Rows are points. The points of each table are mixes of a few directions, plus a little noise. How many directions does each table use, and how many do they share? Where both have some left over, give the other angles between the two spaces (their principal angles), to ten degrees, smallest first.

First (5 x 2)
[[ 21.3  11.5]
 [ 10.8   5.8]
 [ 15.0   8.1]
 [-30.0 -16.2]
 [-17.1  -9.2]]
Second (6 x 2)
[[-12.6  -7.1]
 [-16.8  -9.0]
 [-10.5  -6.4]
 [ 42.3  23.0]
 [ -5.2  -2.7]
 [  3.7   1.9]]
Directions: first 1, second 1, shared 1

First (8 x 4)
[[ -3.4   2.1   9.1  -5.3]
 [  8.5  -4.0 -18.6  13.6]
 [ -7.4   4.8  15.9 -10.3]
 [-22.2  12.1  51.9 -33.3]
 [ 16.7  -8.8 -37.1  24.6]
 [  2.9  -1.7  -5.0   3.0]
 [  4.6  -2.1  -8.8   5.0]
 [  3.2  -1.1  -6.6   4.7]]
Second (8 x 4)
[[-13.3   7.2  30.0 -19.5]
 [  3.7  -1.9  -7.8   4.4]
 [  8.8  -4.8 -20.3  13.0]
 [-14.2   7.4  31.9 -20.9]
 [ -2.1   0.6   4.9  -2.6]
 [ 21.2 -11.5 -47.9  30.9]
 [  3.1  -1.1  -5.9   3.8]
 [ -6.3   3.7  13.9  -9.8]]
Directions: first 1, second 1, shared 1

First (9 x 6)
[[-13.4   2.6 -14.6   0.3   1.7  -0.3]
 [  4.8  -1.5   5.9  -0.2  -0.6   0.2]
 [ 28.9  -6.9  32.8  -1.9  -3.8   0.3]
 [-42.8   9.6 -48.4   2.1   5.0  -1.1]
 [-15.5   3.8 -17.6   0.6   1.7  -0.1]
 [ 27.3  -6.3  29.8  -1.3  -3.1   0.4]
 [-24.7   5.6 -27.0   1.1   2.7  -0.6]
 [ 38.0  -9.2  42.7  -1.7  -4.6   0.4]
 [ -3.2   0.6  -3.4   0.6   0.3  -0.1]]
Second (7 x 6)
[[-10.8 -21.9  13.8  20.9 -26.8  37.4]
 [-18.0   2.0  15.4  -5.4 -11.9  14.7]
 [ 15.6  30.8 -13.5  -7.0  25.9 -34.3]
 [  3.3  -2.1  -5.3 -14.9  12.0  -8.9]
 [ 11.2   2.4  -7.2  -3.2  19.1  -3.1]
 [  9.0 -30.2 -15.4  -4.7 -12.5 -11.4]
 [ -7.9  19.3  10.7  12.2  -8.0   5.6]]
Directions: first 1, second 4, shared 0; angles 80

First (8 x 8)
[[ -4.1  10.1  27.0  22.2  23.9   2.3  22.9  -8.3]
 [ -3.0  10.3  10.4  18.9  13.2  13.5   0.5 -24.0]
 [ 18.9   9.1 -17.8 -10.9  -3.5  14.0   3.7  -7.0]
 [ -1.4   0.2  -5.0   3.8   2.5 -11.1  13.5 -11.2]
 [ 20.8  -4.3 -25.3   0.0 -15.9  12.3 -19.8   2.3]
 [-20.2   3.2   5.2 -21.3  -0.9   0.4  -8.9  -7.6]
 [-24.4 -12.4  31.5  -8.8  -4.8   6.1 -32.9  40.6]
 [ 13.3 -15.4 -25.3  -4.4 -14.7 -36.8  20.9  15.8]]
Second (9 x 8)
[[  8.4   0.9   0.0  32.7  15.9 -34.8 -33.0   8.9]
 [-26.7   8.9  26.1 -20.4  10.6  23.1  16.7 -34.6]
 [ -4.9  -3.4  10.0   2.4   6.7  -6.6   8.3 -10.9]
 [  3.4  -0.1  -7.4 -16.8 -12.9  19.2  11.5   8.6]
 [ -2.9   5.8 -29.6   4.7 -16.2   2.5 -18.7  -2.0]
 [ 10.9  -4.0   9.4  16.7  12.9 -21.3 -10.0  12.9]
 [  2.7   1.8 -32.7  -4.8 -24.0  10.9  -6.2   6.0]
 [  5.5 -19.7  -9.3   1.6 -13.3 -13.6  30.3  -4.7]
 [  3.2  10.2  33.2 -16.8  19.4  20.6   1.1  16.2]]
Directions: first 5, second 4, shared 2; angles 30, 50

First (9 x 9)
[[ 18.4   7.9  23.9   8.9   3.3   9.7 -13.0 -19.0 -12.8]
 [ 20.3   6.8  22.5   7.1   7.0   6.6 -13.3 -20.8 -13.4]
 [  9.8   2.8  10.1   2.8   4.3   2.1  -6.4  -9.7  -6.0]
 [-19.6   5.0   0.0  10.9 -27.3  19.4   5.0  16.6   9.4]
 [-26.0 -18.2 -46.9 -23.3   7.5 -29.7  23.9  28.5  19.6]
 [-25.2  -6.0 -23.7  -5.3 -12.8  -3.1  15.0  24.7  15.6]
 [ 11.8   9.6  24.3  12.9  -6.5  16.7 -11.9 -13.5 -10.1]
 [-11.6 -11.8 -27.7 -15.8   9.8 -21.2  13.1  13.3   9.9]
 [ 21.1   3.1  17.2   2.0  13.4  -1.0 -11.9 -20.6 -12.6]]
Second (8 x 9)
[[ -8.7 -11.1 -24.9 -15.8  11.8 -20.9  11.3  10.4   8.4]
 [ -6.1  -8.1 -18.1 -11.4   8.7 -15.3   8.3   7.9   5.7]
 [ 16.0  20.8  47.3  29.5 -21.9  39.8 -21.4 -20.3 -15.2]
 [ 14.8  19.1  43.7  27.2 -20.2  36.6 -19.7 -18.6 -14.1]
 [ -5.0  -6.4 -14.5  -8.6   6.6 -12.0   6.3   6.0   4.6]
 [ -7.8 -10.0 -22.4 -13.8  10.6 -18.5  10.0   9.5   7.3]
 [  0.5   0.5   1.5   1.1  -0.7   0.9  -0.6  -0.7  -0.6]
 [ -4.4  -5.6 -12.6  -7.8   5.8 -10.9   5.5   5.2   3.9]]
Directions: first 2, second 1, shared 1

First (8 x 11)
[[  0.4  -1.6 -13.6   2.9 -38.0  51.2 -31.4  15.6  16.4 -48.5  17.2]
 [ -0.2   1.1   8.0  -1.5  22.3 -30.0  18.2  -9.1  -9.6  28.5  -9.8]
 [ -0.4   0.6   6.6  -1.1  18.2 -24.8  15.2  -7.5  -7.9  23.5  -8.2]
 [  0.3  -0.5  -5.0   0.7 -12.8  17.8 -10.9   5.2   5.5 -16.6   5.8]
 [  0.3  -0.6  -3.5   0.6 -10.2  13.4  -8.6   4.1   4.4 -12.9   4.2]
 [  0.2   1.1   8.7  -1.6  23.7 -32.1  19.9  -9.4 -10.0  30.1 -10.2]
 [  0.3  -0.9  -7.8   1.6 -21.2  28.7 -17.9   8.8   9.3 -27.6   9.6]
 [  0.1   0.6   6.8  -1.1  18.3 -24.6  14.9  -7.3  -7.7  23.2  -8.0]]
Second (8 x 11)
[[-39.0  -8.9  14.2 -15.0 -25.8  16.0 -15.6 -17.8  11.2   2.9   8.3]
 [  7.0 -16.6 -29.7 -30.4  11.2  -5.2 -17.2 -10.2  17.9  -4.8 -38.0]
 [ -9.3 -18.0  10.3  -9.3 -22.5  27.6  -0.9   5.3  14.7  -8.4   6.1]
 [ 18.0 -10.5 -25.6 -18.2   0.7  10.0   6.0  10.9  27.9 -24.0 -14.4]
 [ 28.0   1.9  -0.4  15.7  19.8 -11.7   6.8  11.7 -20.1   8.9  -7.9]
 [ -4.8  15.3  20.9  24.0  -4.3  -1.5  11.8   5.5 -16.7   6.4  26.7]
 [  6.6  16.2  15.6  26.6   8.3 -11.5  10.5   6.0 -25.1  11.9  16.7]
 [ -6.6  20.6  -5.5   6.6  12.7 -23.5  -1.3 -11.4  -9.8   7.1   2.5]]
Directions: first 1, second 4, shared 0; angles 40

First (8 x 12)
[[ -8.5 -10.5  -5.5   9.6  -6.3  -4.7  -7.4 -17.5  12.2  -3.5  -2.9   8.9]
 [-13.7  11.5  -4.8  -7.5  -6.6 -11.8 -17.4   9.5   1.3 -14.4   7.0  -6.2]
 [  0.6  15.5   2.0   5.6   3.4   6.2  -1.9 -10.3  -2.2  -8.2  -8.7 -11.0]
 [ 12.0   7.6  35.6 -25.0  -0.7 -22.5  18.4  -2.7  -4.7  15.2 -18.8 -30.0]
 [  5.0   8.5  18.0  -3.4   0.6  -6.8   7.5 -12.8  -0.5   2.9 -15.7 -16.9]
 [  7.3 -47.0 -45.7  11.9   8.8  39.0   8.3  46.7  -9.6  19.6  46.3  62.8]
 [ -3.3  20.9  -3.4   9.6   3.6   9.9  -7.2 -10.3  -1.2 -14.0  -8.1  -9.6]
 [ -1.3  -7.0   2.9  -0.9  -3.2  -6.7   0.0  -3.8   2.7   2.1  -0.7   2.1]]
Second (8 x 12)
[[ -1.8  16.5   7.6   2.7   4.8   7.8 -18.6  23.6   5.6  14.6 -12.7  -8.5]
 [-15.5 -11.4  -3.0 -16.1   4.3 -18.5   2.6 -19.7 -14.7  21.0  44.7   6.9]
 [ -9.4   0.4 -12.4  -8.0   7.4 -19.2  -2.2 -11.6   1.2  14.3  38.6   4.2]
 [  6.5   6.3  -2.8   6.0  -0.4   4.4  -1.5   7.3   8.9  -7.7 -12.2  -2.1]
 [ 10.1 -19.2  20.5   4.0 -16.3  24.6  16.6  -2.1 -18.6 -26.1 -46.3   0.4]
 [  8.0  16.8  -1.9  10.7   2.1   8.7 -10.6  19.3  16.5  -5.2 -21.8  -7.1]
 [ -2.8   1.3 -31.0  -2.8   8.1 -29.3   6.3 -22.0  17.0   1.2  49.1   8.5]
 [  4.9 -11.8  22.1   1.7 -11.5  22.3   7.2   5.1 -16.6 -12.1 -39.1  -2.0]]
Directions: first 4, second 3, shared 0; angles 60, 60, 60

First (10 x 14)
[[ -9.9  13.8  10.6 -18.1  12.2  15.1  -6.2  -7.6 -11.5   0.1   1.4  -4.8
  -21.4  18.6]
 [  9.1 -13.2 -10.5  20.9 -10.1 -20.4   8.3   9.6  11.9   1.3  -5.9   1.5
   27.4 -20.9]
 [ 34.8 -33.9  12.7   9.5   4.8   5.0  -5.9  17.8  14.6 -25.1  24.1  17.6
    5.5  -1.1]
 [ -3.4   6.8  10.7 -13.5  11.9  11.7  -6.2  -3.1  -8.0  -3.5   3.6  -2.1
  -15.6  15.9]
 [ -6.3   9.3  20.3 -10.3  26.3  -2.5  -2.1   5.2  -8.3  -1.0 -11.3 -15.1
   -0.4  18.5]
 [-14.4  15.5   9.2  -8.6  15.7  -4.6   1.3  -1.3  -9.0   7.0 -15.0 -15.2
   -0.7  11.4]
 [-20.1  17.2  -6.9   1.9   0.6 -17.3   9.0  -4.1  -5.4  17.0 -24.0 -16.6
   13.6  -4.9]
 [ 11.0 -13.4 -41.2   5.3 -57.8  32.3  -5.7 -22.1  10.0  -2.2  39.2  40.3
  -28.9 -25.6]
 [ 26.0 -28.5  -4.5  19.6 -11.0  -8.3   2.1  13.7  17.3 -12.5  12.4  14.1
   18.7 -17.3]
 [-26.2  25.9   0.6  -8.0   9.2  -9.9   5.3  -7.5 -12.2  17.3 -24.7 -20.7
    2.6   6.2]]
Second (10 x 14)
[[ -4.6  -6.2   3.6 -25.8 -19.1 -12.0 -26.7   8.5 -22.6 -18.4  35.2 -34.9
  -12.1  25.6]
 [ 10.9 -33.3   2.7 -10.4 -18.6   9.7   4.6   6.5 -17.7  -2.8  10.8   5.9
    4.4   0.2]
 [  1.0  -2.7  -3.4  -0.9 -10.0  -1.4  -2.5   0.1  -3.5  -2.3   6.0  -2.3
   -3.1   0.9]
 [  7.9 -21.4  -8.1  14.1  11.2  22.1  24.5  -6.6  21.8  15.9 -19.8  46.7
   18.8 -32.5]
 [ -5.0   1.2  26.1  -8.1  57.1   8.9   8.8   5.8  11.0   6.8 -26.7   8.4
   15.8   4.9]
 [ 10.4 -15.1  11.9  -0.4  -8.1   3.8  13.2   4.7 -22.1   3.2  -9.1  -2.1
   -0.7   6.5]
 [ -3.2  27.9  -3.2  19.7   1.1 -10.4   5.8  -6.6   2.8   6.7 -15.9  -4.8
   -8.2  -0.9]
 [  4.4  -2.1  14.4   1.4   2.4  -0.1   8.7   4.6 -17.3   1.7 -12.3  -7.6
   -3.0  11.7]
 [-15.8  32.1  -0.2  -7.7  13.9 -18.0 -23.6  -1.4   8.8  -9.3  11.5 -26.7
   -8.0  17.1]
 [ -6.4  19.6 -44.8  20.0 -28.4  -4.7 -12.4 -17.2  35.9   2.5  22.2  20.0
   -4.6 -32.0]]
Directions: first 3, second 4, shared 1; angles 50, 70
